Each row of a before or after table is a point. The points were changed in one or more steps. Then noise was added and the rows were shuffled. The steps act on columns, c1 being the first. Write out the steps. A step turns or swaps two columns, mirrors them in a line or flattens them onto one, adds a multiple of one to another, or multiplies or shifts one. Angles are multiples of 10 degrees, from the lower column toward the higher: turns from -170 to 170, lines from 10 to 170 but not 90. Use the fewest steps. Two steps may share a column if one is a turn and the other turns, adds or multiplies; they go together, in the order done. Otherwise the lowest column goes first.

Before:
[[ 30  55]
 [ 36  33]
 [ 12  -9]
 [ -7  31]
 [-62  95]
 [  2  81]
 [  8 -36]
 [-17  36]]
After:
[[-93 -67]
 [-36 -17]
 [ 36   7]
 [  9  16]
 [-55  34]
 [-33  42]
 [-28  -7]
 [-78   9]]
Steps: turn c1 and c2 by 90 degrees

Before, 11 rows:
[[-80  36 -46]
 [ 61  44 -13]
 [-10 -38   7]
 [-28   6  25]
 [-79  24 -60]
 [-62   7  16]
 [ 44  38 -47]
 [-14  77 -48]
 [ 16  34 -47]
 [-64  27   2]
 [-82  21 -20]]
After:
[[ 44  36 -10]
 [-97 -33 -48]
 [-48  47  20]
 [-40 -35   6]
 [-99 -13 -21]
 [ -5 -34 -45]
 [-91 -65 -61]
 [-39   1 -38]
 [-93  35  16]
 [ 28 -38 -44]
 [-92  33  -4]]
Steps: shift c1 by -20; add 1.5 times c3 to c2

Before, 14 rows:
[[ -1  21 -66  54]
 [ -5 -31  -1  33]
 [ 33  69 -50  41]
 [-28  22 -22  45]
 [ 42  29 -50 -15]
 [-30  56 -49 -74]
 [ 14  67  45 -63]
 [-10 -26  38  26]
 [-13  43 -45 -43]
 [ 26  64  52 -13]
 [ -3   8  37 -37]
 [-38 -14  27   0]
 [ 12  71   3  61]
 [-18  13  34  20]]
After:
[[  30  -11  -32   34]
 [  -4    7   74  -35]
 [ -66   25  -59   60]
 [  -2   20   14   17]
 [ -66   21  109  -65]
 [  30   27   27   -3]
 [ -48  -24  -33  -16]
 [ -30   33   -3  -43]
 [ -70    8   65  -14]
 [ -18   11 -121   56]
 [  -5   38  -66   47]
 [  27   -6   11   26]
 [ -33   55   25  -74]
 [ -76    4  -93   41]]
Steps: mirror c1 and c2 in the line at 120 degrees; add -1 times c4 to c3

Before (10 x 6):
[[-46  36  75  27   4  58]
 [ -9   9 -35  44  14 -65]
 [  6 -55 -14 -55  15   7]
 [-14  30  73  35  17  83]
 [-23  23  60  26  24 -49]
 [-58 -44 -10  23  70  61]
 [ 45   8  72 -39  41 -18]
 [ 75  -8  36 -39  28  19]
 [ 15  -8  56   4   0 -83]
 [104 -42  40  15  -6 -48]]
After, 10 rows:
[[  74  -34  -21  -25   57  -61]
 [  42   29   13   87  -44   16]
 [  -7  -22   52   24 -109   28]
 [  16   45   12   47   22 -111]
 [  25    7  -26   56  -80   -4]
 [   6    5   69   46   -6   55]
 [   7   58   16   51   51  -82]
 [   6  -34  -53   15  -13   20]
 [  11   37   47  -56   10   44]
 [  27   46   67   41   24   23]]
Steps: turn c1 and c5 by -90 degrees; shift c2 by 20; turn c3 and c4 by 120 degrees; turn c3 and c6 by 150 degrees

Before:
[[ 52  12 -53 -52 -15  74  52  13]
 [ 26  18   4  49  39 -27 -59  13]
 [-26 -56  20 -28  27 -49  23 -29]
 [-74  47 -50  34 -20 -52 -60 -11]
 [ -1  41  35 -47 -78  28 -72  74]
 [-35  11   9 -45   0   8   1 -57]
 [-19 -30   3  57  29  17 -65  45]
 [ 31  58   5  10 -35  33  50  -6]]
After, 8 rows:
[[-74  31 -50 -67 -19 -37 -12  12]
 [ -1 -25  33 -51 -77  22  69  76]
 [-35  44  10  16   1   7  43 -39]
 [-27  -9  20  31  28 -34  20 -47]
 [ 52  -1 -54  67 -15  50  32  16]
 [-19 -47   3 -82  30  13 -33  20]
 [ 27   2   3 -72  40 -20 -29  18]
 [ 30  37   3  42 -34  23 -25  21]]
Steps: multiply c2 by 0.7; turn c2 and c8 by 40 degrees; turn c4 and c7 by -110 degrees; multiply c6 by 0.7

Before, 8 rows:
[[ -5  -8  41  45  32  -3 -62  -6  24]
 [-13  17  63   4  15  -4 -24 -26   3]
 [ 25  41 -41 -13  13  34  27   2  -5]
 [-18 -11  34  34 -16  31  26 -12 -23]
 [-10  21 -34  60   3 -12 -12  -5  54]
 [-23  36  -1  -3  51   0  -4   2 -10]
 [ -9  27 -58  25   5  -5 -35  -2 -14]
 [ 13  68  18 -26  40  -5  -4  39  -2]]
After (8 x 9):
[[ -3 -50  64   9  16  -9  14 -32 -10]
 [ 10  80 -59  50  13 -15  -8 -31   1]
 [-29  49 -35 121 -19 -19   3 -14 -44]
 [ 31 -34  32  70   5  33  22  20   0]
 [-14  34   2  -6  54 -12  -5   0 -13]
 [-32  46  20 -53  25 -26 -39  11  12]
 [-33 -49  39  92  17   0 -17 -60 -20]
 [-17  93 -41 -28   1  19   6  27  23]]
Steps: turn c1 and c9 by 130 degrees; turn c1 and c5 by 40 degrees; turn c2 and c6 by -20 degrees; add -1 times c3 to c2; multiply c4 by 2; turn c7 and c8 by 70 degrees
